Every row gives one point. The ring and each string are closed loops that go straight from each point to the next, and from the last back to the first. Before rounding, they use only three directions, however many columns there are. Count how often each string passes through the ring. Passing back the other way cancels.

Ring (6 x 3):
[[ 0.88  0.81 -2.10]
 [-0.74  1.88 -1.67]
 [-2.27  1.60  0.29]
 [-1.86  0.17  1.67]
 [ 0.87 -0.70  1.39]
 [ 1.86 -0.41 -0.29]]
String (12 x 3):
[[ 0.42  1.94 -0.70]
 [ 0.96  1.86 -1.73]
 [ 1.05  0.78 -3.49]
 [ 0.16  0.20 -2.70]
 [-0.54 -0.06 -1.76]
 [-0.94  0.78 -2.39]
 [-0.93  0.58 -1.05]
 [-0.64  1.86 -0.23]
 [-1.50  3.75 -0.41]
 [-2.06  3.13 -1.42]
 [-1.82  1.34 -2.43]
 [-0.59  0.59 -1.17]]
Times through: 2
String (20 x 3):
[[-2.51 -0.33  0.91]
 [-1.01  0.47  0.82]
 [-0.64  1.35  1.79]
 [-1.49  0.74  2.95]
 [-2.35 -0.92  2.36]
 [-2.11 -1.26  1.01]
 [-1.21 -0.18  0.58]
 [-0.50  1.45  1.37]
 [-2.01  1.47  2.29]
 [-3.21  1.15  1.89]
 [-3.47  0.52  0.69]
 [-1.64 -0.07 -0.36]
 [-2.19  0.40 -0.32]
 [-3.33  1.73 -0.05]
 [-2.95  2.42  0.27]
 [-1.75  3.17  1.01]
 [-1.12  1.09  0.18]
 [-1.98  0.07 -0.26]
 [-3.12  0.30  0.45]
 [-3.99  0.23  1.48]]
Times through: 1

Ring (8 x 8):
[[ 1.26 -0.73 -1.69  0.20 -1.14 -1.42 -1.66  0.34]
 [ 1.15  1.34 -2.82 -1.89 -0.35 -0.05 -0.82  0.59]
 [ 0.53  2.17 -2.48 -2.61  0.56  1.37  0.61  0.18]
 [-0.22  1.53 -1.05 -1.79  1.10  2.12  1.79 -0.60]
 [-0.43 -0.15  0.09 -0.32  0.92  1.82  2.57 -1.23]
 [ 0.13 -2.48  0.40  1.37 -0.09  0.35  2.65 -1.47]
 [ 0.77 -3.42  0.08  2.16 -1.02 -1.11  1.28 -1.08]
 [ 1.08 -2.80 -0.44  1.91 -1.38 -1.77 -0.52 -0.44]]
String (22 x 8):
[[ 1.64 -0.46 -2.98 -1.09 -0.90 -0.67  0.69  0.18]
 [ 2.89  1.15 -5.87 -3.25 -1.49 -1.31 -0.34  1.42]
 [ 1.02  2.23 -2.78 -2.13 -0.30 -0.16 -2.38  1.01]
 [-0.35  1.72 -0.02 -0.45  0.41  0.52 -2.77  0.22]
 [ 0.64  0.18 -1.49 -0.73 -0.14  0.20  0.18 -0.13]
 [ 2.16  0.75 -4.81 -2.98 -0.71 -0.07  1.83  0.53]
 [ 2.74  2.15 -6.43 -4.46 -0.88 -0.23  0.96  1.33]
 [ 0.89  2.02 -2.47 -1.87 -0.25 -0.11 -2.25  0.87]
 [-0.13  0.23  0.18  0.37  0.09  0.17 -1.50 -0.24]
 [ 1.21 -0.35 -2.18 -0.68 -0.67 -0.49  0.17  0.06]
 [ 1.88 -0.91 -3.07 -0.73 -1.26 -1.23  0.27  0.29]
 [ 0.65 -0.78 -0.86  0.32 -0.50 -0.44 -0.33 -0.25]
 [ 0.28 -1.65  0.80  2.23 -0.97 -1.57 -2.95 -0.17]
 [ 1.86 -3.99 -0.95  2.71 -2.43 -3.33 -1.55 -0.08]
 [ 2.28 -3.97 -2.15  1.64 -2.29 -2.75  0.72 -0.27]
 [ 1.28 -1.92 -1.60  0.45 -1.00 -0.93  1.00 -0.41]
 [-0.10 -0.91  0.66  1.25 -0.16 -0.18 -1.01 -0.57]
 [-0.26 -2.42  2.22  3.44 -0.85 -1.59 -3.17 -0.60]
 [ 1.36 -3.27 -0.45  2.46 -1.90 -2.64 -1.63 -0.18]
 [ 2.22 -2.39 -2.92  0.25 -1.84 -2.03  0.63  0.08]
 [ 0.72 -0.77 -1.07  0.12 -0.47 -0.33  0.09 -0.29]
 [ 0.10 -0.32 -0.03  0.52 -0.12 -0.05 -0.95 -0.34]]
Times through: 0

Ring (9 x 12):
[[ 2.75  3.29 -2.31 -2.28 -3.24  0.12  0.64 -0.89  3.18 -0.06 -0.88 -0.30]
 [ 2.54  2.45  0.04 -1.31 -1.41 -0.89  1.19 -0.95  3.14 -1.14  0.22  0.19]
 [ 1.92  1.34  1.62 -0.50  0.15 -0.98  1.33 -0.82  2.50 -1.55  0.88  0.43]
 [ 0.48 -0.25  2.27 -0.09  1.50  0.29  1.76 -1.20  1.39 -1.09  1.19  0.89]
 [-0.47 -0.90  1.21 -0.44  1.32  1.92  1.74 -1.47  0.58 -0.03  0.70  0.93]
 [-0.56 -0.86  0.19 -0.61  0.71  2.67  0.92 -0.93  0.00  0.65  0.08  0.36]
 [ 0.06 -0.25 -0.71 -0.67 -0.22  2.64 -0.42  0.15 -0.30  0.94 -0.58 -0.62]
 [ 1.32  1.26 -1.90 -1.18 -1.83  1.90 -1.21  0.73  0.44  0.90 -1.20 -1.32]
 [ 2.20  2.57 -2.72 -1.95 -3.07  1.17 -0.58  0.09  1.81  0.66 -1.36 -1.06]]
String (27 x 12):
[[-1.38 -0.60 -1.15 -2.19 -0.08  3.77  3.91 -3.94  1.52  1.26  0.18  2.31]
 [-1.69 -1.51 -0.25 -1.25  0.92  3.91  2.63 -2.64  0.21  1.23  0.24  1.56]
 [-0.22 -1.33  1.68  0.59  1.75  1.81 -0.61  0.75 -0.94  0.00  0.36 -0.59]
 [-0.95 -1.55  0.26 -0.11  1.12  3.29 -0.21  0.06 -1.20  1.03 -0.17 -0.33]
 [-0.71 -0.95 -0.90 -0.68  0.11  3.60 -0.29 -0.07 -0.91  1.46 -0.66 -0.46]
 [ 0.65 -0.55  0.90  0.63  0.78  1.46 -2.18  2.08 -1.18  0.12 -0.29 -1.74]
 [ 1.14  0.39  0.34 -0.12 -0.07  0.98 -1.08  1.03  0.14 -0.08 -0.25 -1.11]
 [ 1.08  1.00 -0.90 -1.13 -1.07  1.46  0.12 -0.29  1.08  0.34 -0.49 -0.39]
 [ 0.95  2.02 -4.34 -2.88 -3.58  3.25  0.44 -1.24  1.53  2.00 -1.86 -0.34]
 [ 1.86  2.43 -3.91 -2.20 -3.67  2.29 -1.33  0.50  1.06  1.56 -2.05 -1.56]
 [ 2.47  2.20 -1.84 -0.99 -2.42  0.71 -2.21  1.73  0.80  0.36 -1.36 -2.09]
 [ 2.39  1.66 -0.17 -0.28 -1.16 -0.08 -1.91  1.78  0.77 -0.43 -0.60 -1.81]
 [ 1.56  1.20 -0.12 -0.76 -0.78  0.55 -0.10  0.10  1.29 -0.27 -0.19 -0.55]
 [ 2.34  1.53  0.48 -0.17 -0.70 -0.43 -1.33  1.38  1.08 -0.80 -0.20 -1.39]
 [ 1.76  2.71 -2.80 -2.81 -3.11  1.30  1.94 -2.22  3.22  0.54 -0.83  0.62]
 [ 2.78  4.40 -4.11 -3.94 -4.83  0.60  2.84 -3.20  4.98  0.42 -1.13  1.03]
 [ 3.50  4.64 -2.76 -3.30 -4.25 -0.85  2.53 -2.61  5.30 -0.59 -0.60  0.82]
 [ 3.16  2.54  1.03 -0.56 -0.97 -1.92  0.11  0.26  2.85 -1.79  0.41 -0.52]
 [ 2.00  0.93  1.71  0.26  0.37 -0.76 -0.72  1.04  1.08 -1.29  0.44 -0.90]
 [ 1.50  1.15  0.35 -0.78 -0.46  0.26  0.62 -0.47  1.72 -0.59  0.17 -0.05]
 [ 1.42  1.53  0.17 -1.49 -0.73  0.14  2.41 -2.11  2.95 -0.75  0.50  1.11]
 [ 1.08  1.13  1.41 -1.38  0.26 -0.35  3.92 -3.25  3.60 -1.39  1.36  2.18]
 [ 1.01 -0.17  3.60  0.53  2.18 -0.95  1.56 -0.73  1.61 -2.00  1.72  0.77]
 [ 1.21 -0.65  4.13  1.56  2.68 -1.04 -0.72  1.43  0.09 -1.98  1.42 -0.70]
 [ 0.88 -0.05  1.91  0.18  1.13  0.26  0.33  0.04  0.76 -0.91  0.72 -0.09]
 [ 1.07  0.00  1.85  0.37  1.03  0.19 -0.38  0.68  0.44 -0.88  0.55 -0.57]
 [ 0.26  0.23 -0.02 -1.14 -0.06  1.69  1.72 -1.63  1.38  0.14  0.21  0.78]]
Times through: 4
